Each wall is flat, endless, passes through zero and stands at right angles to its row. A trip goes straight from one point to another. List the walls that it crosses, first one first.

Walls:
(1): [-1.1 -1.4]
(2): [-2.2  2.4]
(3): [1.6 0.8]
(4): [ 0.2 -7.5]
(5): [-2.2 -2.0]
(6): [ 2.6 -3.6]
Trips:
[-0.4  4.2] to [ 6.6 -1.1] -> 2, 6, 4
[-2.0 -3.0] to [-1.6 -3.9] -> none
[5.6 3.4] to [-5.1  5.9] -> 6, 2, 3
[-2.9  1.3] to [-3.1  0.4] -> none
[ 1.2 -2.0] to [-0.3 -0.9] -> 3
[-2.3  3.4] to [-4.3  1.2] -> 5, 1

Walls:
(1): [ 1.4 -4.2 -1.0  5.5]
(2): [-2.1  2.7 -0.5 -1.5]
(3): [-0.4  2.2  1.5  5.9]
(4): [-0.6  1.7  2.3 -2.3]
Trips:
[ 4.4 -3.7  2.8 -0.7] to [ 2.5  0.0 -0.1 -4.4] -> 4, 1, 2
[-0.4  1.9  3.1 -0.4] to [-0.1 -1.4  5.0 -4.7] -> 3
[ 9.6  3.2 -2.2 -4.8] to [-6.7  4.7  2.0 -2.9] -> 2
[ 3.3 -2.3 -1.9 -2.3] to [-3.3 -4.7  0.0  2.0] -> 3
[ 0.8  2.8 -0.6  3.0] to [-4.6  1.6  3.9 -0.8] -> 4, 1

Walls:
(1): [-5.6  2.3 -3.6  3.3  6.5 -1.0 -4.6  2.8]
(2): [ 4.5 -4.6  0.0 -0.8  6.6 -6.0  5.1 -0.1]
(3): [-0.9  4.6  1.8 -3.7  2.6  2.3  2.3  0.5]
(4): [-0.6 -5.4  3.4 -4.6 -2.2 -1.6 -1.9 -1.7]
Trips:
[ 5.6 -3.6 -1.9  6.5 -1.5 -2.6  2.7 -0.6] to [-6.5 -0.6  1.3  5.8 -1.7 -2.0 -1.9 -0.9] -> 1, 2
[-6.3  1.9 -4.2  0.9 -0.1  1.2 -1.0  1.6] to [-8.5  3.7 -0.7 -1.1 -0.1 -2.8 -3.9  1.5] -> none
[-3.6 -2.2 -2.8 -3.0  1.8  4.1 -8.8 -3.9] to [ 2.6 -0.5 -4.2  5.2 -1.2 -1.6  7.2  2.0] -> 4, 2, 1
[ 4.5  1.2  0.6  0.1 -0.9 -0.2 -0.4 -1.8] to [ 4.5 -4.8 -1.3  4.1  1.1 -4.1  3.6 -3.6] -> 4

Walls:
(1): [-0.8  0.6  2.6 -4.2  1.1 -1.4 -0.6 -0.5  2.7 -1.8 -7.2  0.6]
(2): [-1.9  3.6 -1.6  1.7 10.4 -4.2  3.1  0.7  1.1 -5.1 -5.3 -1.1]
(3): [ 1.0 -1.0 -3.9 -4.4  1.8  0.9 -2.1 -2.3  1.2  1.4 -1.0  4.9]
(4): [ 1.9 -2.2  3.9 -5.7 -1.8  2.8 -6.6 -1.8  0.9  1.2 -2.8 -4.7]
(5): [ 0.2  1.2  1.5 -1.3  0.6 -1.1 -3.0 -1.0 -2.2 -0.3 -5.7  1.0]
Trips:
[-4.4 -0.1 -0.5 -0.8 -6.5 -6.4  3.4  1.9  2.1  0.3  2.5  1.1] to [ 2.7 -2.7  3.6  3.6  2.0 -2.3  2.6  5.3 -1.2 -3.5  2.3  2.3] -> 2
[  1.9  -4.8  11.2   0.8 -10.8  -0.3   4.6  -6.6   3.8   3.8  -2.8  -2.4] to [-2.2 -0.9 -2.7 -0.4 -3.8 -0.9 -4.7  9.1  1.6  1.7 -0.7  7.3] -> 3, 4
[ 3.8  0.4 -6.6  2.2  2.5  3.8 -2.5 -3.2  0.5 -2.8  1.8 -5.2] to [ 1.9  0.9  1.2  5.9  0.4 -2.9 -1.4 -0.8 -2.5 -1.2 -2.0  0.4] -> 3, 4, 5
[ 7.1  3.1  5.2 -2.8 -4.1 -5.4  2.6  1.1  1.0  2.0 -1.6  0.5] to [ 3.6  4.5 -3.5 -1.4  0.9 -1.3  4.0  0.0 -2.3 -1.9  0.7  0.7] -> 4, 2, 3, 1, 5
[ 4.8  3.7 -2.0  5.0 -2.7  1.2  1.3  3.8 -4.0  3.1  0.3 -2.3] to [-1.6 -0.4  1.4 -0.3 -3.8 -3.8  3.7 -1.7 -4.1  2.4 -1.4  2.5] -> 5, 1
[ 1.3  0.0 -1.0 -1.5  5.7 -1.0 -1.3  8.1 -0.6  0.1  0.5  5.4] to [-0.3 -0.5 -1.8  0.3 -3.3 -0.9 -2.4 -2.5 -1.1 -2.1  3.1 -9.6] -> 1, 5, 3, 4, 2
[ 3.6  2.5 -5.5 -0.1  1.7 -1.4 -0.4  0.4 -5.4  0.4 -0.6 -0.7] to [ 1.8 -0.4 -0.4  2.6  0.7 -2.1 -2.8  0.9 -2.8 -5.2  2.5  2.6] -> 3
[-2.3  3.3  4.5  5.9 -5.2  2.4  2.0 -2.7 -2.0 -1.5  1.3 -2.4] to [ 1.5 -0.6  4.0 -2.7 -3.7  4.7 -0.1 -0.6 -6.9  3.8  5.0  0.1] -> 4

Walls:
(1): [ 1.1 -1.6  4.2 -1.7 -3.2 -3.7 -8.8 -5.1  0.8 -1.6  0.2  6.8  0.5 -1.6
 -1.5 -4.8 -1.8 -1.8]
(2): [ 8.2  4.1  0.4  1.5 -3.5  3.2 -0.3  6.7 -0.2 -1.5  5.5 -8.1  5.6  0.4
 -3.1 -4.1  1.7  2.0]
(3): [-0.3  4.3 -3.5 -1.3 -3.1 -4.1 -2.3 -0.7 -1.0 -1.9 -1.2  2.0  4.9 -1.6
  1.8 -0.6 -0.6  6.3]
(4): [ 3.2  2.2  4.0  3.5 -0.8 -3.0  0.6  3.1  1.8  2.2 -2.6 -4.1  3.4  6.9
 -1.4 -1.9 -0.5 -1.6]
(5): [-1.1 -3.2  2.5 -5.6 -3.0  1.8 -5.6 -3.0 -1.3 -1.0 -3.6 -0.6  0.0 -0.3
  0.7  4.6 -2.7 -1.2]
(6): [ 0.6  7.9  2.4  5.5 -0.8  1.6 -2.5 -3.7  3.1 -4.0  2.2 -2.7 -0.3 -4.1
  1.4  4.5  1.0 -2.6]
(7): [ 1.3 -3.4 -0.8  3.7  4.9 -0.5 -3.1  3.2 -1.3  2.2 -3.5 -2.2 -1.2 -4.5
  3.6  5.2  5.9 -2.1]
Trips:
[-9.5  2.1 -3.1  3.6  2.6 -1.8 -2.3 -3.6  3.8  3.0 -4.9 -1.9 -0.4 -0.7
  5.0  1.1 -4.4  0.9] to [ 1.2  2.6  1.6  4.3 -4.6 -0.1 -2.9  1.6 -1.0  0.0 -1.3 -2.8 -1.1 -3.7
  3.4 -2.5 -5.9  0.5] -> 1, 4, 2, 7
[-0.7 -1.4 -0.7 -1.5  0.9  1.7  3.6  2.1 -4.5 -1.5 -4.2 -1.4 -1.7 -5.8
  1.7 -4.3 -2.1  2.3] to [ 5.5  2.4 -1.2  3.2  0.8  3.2  0.0  4.2 -1.8  6.0  0.5  2.7  2.7  2.9
  3.7 -0.6 -1.7  4.7] -> 2, 4
[-6.5 -1.5 -3.2 -0.1  5.1  4.2 -0.4  1.9  5.9 -4.9  6.0 -0.5 -5.7  4.6
  4.1 -3.4  2.0  6.5] to [ 2.1 -2.8  0.9 -4.1 -2.5  5.7 -5.1  1.2 -5.5  0.5  0.2 -2.0  0.0  1.4
  6.6  3.3 -4.6 -1.6] -> 5, 7, 2, 1
[ 3.0  4.5  0.1  1.6 -1.8 -7.0  0.3 -5.2 -0.9 -0.3  4.9 -1.5  3.8  6.0
 -6.4  3.6  0.6  0.9] to [-0.7  0.2  1.3  1.6  1.2 -2.0 -2.7 -2.4 -3.6 -7.4  1.0 -7.1 -6.2  0.4
  2.9 -3.3  0.8 -1.7] -> 3, 5, 7, 4
[-2.8 -1.5  2.2  0.9 -5.6  6.0 -0.5  1.8 -5.6 -2.7  1.8  2.0 -3.6 -2.2
 -3.4  4.8  5.5  3.5] to [ 4.5 -1.6  0.2 -0.7 -0.1  2.2 -5.9  2.7  1.8 -2.7  1.3 -2.4 -1.1 -4.1
  0.4  2.9  0.4  5.8] -> 3, 1
[-5.2  2.0 -3.1  0.4 -5.6 -0.4  0.1  2.9  1.4 -5.2 -7.0 -3.4  0.2 -0.1
 -3.7 -2.8 -2.2  5.0] to [ 0.6 -0.1  2.6 -5.6 -1.7 -1.2 -0.9  1.4 -0.3  1.3  0.4 -0.9  3.0 -1.7
 -0.3 -3.3  1.7  4.7] -> 1
[-2.3 -2.1 -2.3  2.6 -6.1  0.9  1.8  4.7  3.9 -5.2 -6.0  2.1  4.9  1.1
 -0.9  2.0  4.2  4.6] to [ 3.9  4.8  3.3  4.6  0.6  2.5 -2.7  2.2  2.5  4.1  4.5  0.6  5.8  6.2
  1.9  1.7 -1.3 -2.1] -> 6, 7, 3

Walls:
(1): [ 3.6  1.8  3.8  5.6 -0.5  2.1  1.2 -0.2 -0.6  0.5 -0.8 -0.4  1.8  2.6
 -3.7 -1.0  0.7  1.5  1.6  0.2  1.0 -2.8 -3.8  3.5  1.4 -5.0 -0.3 -1.2
 -0.4  3.9  5.1 -1.0]
(2): [-0.8  0.3 -3.4  4.1  4.7  1.5  0.3 -8.0 -1.3  5.6 -0.6  1.9  2.7  4.2
  2.2  0.8 -0.3  1.2 -3.3  1.2 -4.6 -2.7 -0.8  4.7 -7.5  3.6 -1.6  1.0
  3.1  4.7  0.3 -0.1]
(3): [ 2.9  2.4 -4.2  0.4 -3.1  3.0 -4.5  4.6 -4.0 -0.2 -1.4  1.7  0.9  3.7
  8.3  0.1 -6.5  0.0  2.0  3.1  1.0  1.1  0.4  0.5 -1.5 -1.0 -0.1  3.8
 -0.8  4.4 -6.7  3.1]
(4): [-3.3 -5.5  3.1 -1.9 -2.7  0.6 -1.1 -1.2 -3.4  1.1 -1.8 -3.7 -1.5  1.1
  0.1 -3.7 -4.3 -2.5 -2.0 -2.3 -2.9  3.0  4.1  6.9 -4.9 -2.6  0.8  2.0
 -0.1 -2.2 -2.2  2.2]
(5): [-0.3  2.8 -0.8  1.0 -5.5 -0.1 -2.2  0.4  2.8  2.5  2.8 -0.1  0.5 -1.9
 -7.4  2.1  1.0  0.2 -5.6  3.1 -4.4  3.8  5.9 -0.2 -0.6  5.1  2.3  4.6
 -1.6  4.0  3.8 -4.6]
(6): [-3.0  0.5  3.5 -4.4  4.6 -3.0 -6.8  0.0  3.7 -2.5  0.6 -3.7  6.1 -1.3
 -4.4 -0.8  2.0  6.6 -1.5 -5.0 -8.8 -1.7 -1.0 -6.0  1.4 -1.0  2.5  4.0
  8.2 -2.1  0.9  6.0]
(7): [ 2.5 -0.9  4.6  5.0 -4.3  0.4  2.5 -2.2 -5.1  4.0 -3.3  3.0 -2.2 -3.7
 -1.3  0.2  3.5  5.7  1.7  1.6  3.5 -1.2 -0.1  3.2 -0.5 -0.1 -0.3  3.5
 -0.5  2.7 -0.4 -5.2]
(8): [-0.8  0.7 -0.2 -5.5  3.7 -3.8 -4.9 -3.4  0.5  1.1  2.1 -0.5  0.8  0.2
 -4.1 -1.0  2.6  3.9 -5.8 -2.0 -0.3  6.2  2.3 -5.0  4.6  1.6  0.8  3.0
  1.8  5.0  1.5 -1.4]
(9): [-8.8  3.4  8.0  4.1  0.9 -0.2  0.7 -2.5 -1.2  3.9  0.4  1.7  1.7 -0.6
 -3.0  1.3 -5.4  3.5 -0.3 -0.1  0.7  1.2  3.6 -4.9  2.2  0.1  0.3 -2.8
  0.7  3.5  0.5  1.3]
Trips:
[-4.4 -1.0  0.8  2.1 -1.9 -1.5 -1.5  2.4 -3.0 -2.3 -0.7 -4.4 -0.4 -0.3
 -6.8 -1.0  0.4  0.7 -0.5  2.0  4.7 -1.6 -0.3 -0.9  2.8  3.3 -0.7 -2.3
 -1.0  4.0  5.1  0.2] to [-0.9  0.9 -4.2  5.5 -6.4  1.0 -1.9 -7.1  5.2  0.3  1.0 -5.8 -1.5  7.3
 -1.2  1.7 -0.1  2.5 -0.7 -4.4 -2.5  4.4  3.1  0.8  0.9 -2.3 -1.0  4.3
 -0.6 -2.1  4.7  2.6] -> 6, 4, 7, 2
[ 0.7 -1.4 -0.6 -5.4  5.3  0.9  4.8  0.8 -0.9 -3.1 -0.9 -1.4 -1.3  0.6
  1.2  2.9 -1.9  3.5  1.4 -3.4  4.7  0.7  0.5  1.1  2.4 -1.0  6.4 -1.1
  2.1 -5.6 -1.4 -0.2] to [-0.8 -4.4 -0.8 -5.0  1.6 -7.5  7.8  4.4  0.8  2.5 -0.8 -7.6 -0.9 -4.2
  3.8 -2.3  5.1  0.3 -3.7  2.3  0.3 -5.6 -3.1 -2.2  1.4 -0.9 -1.2 -3.6
 -0.3 -3.8  2.0  2.0] -> 4
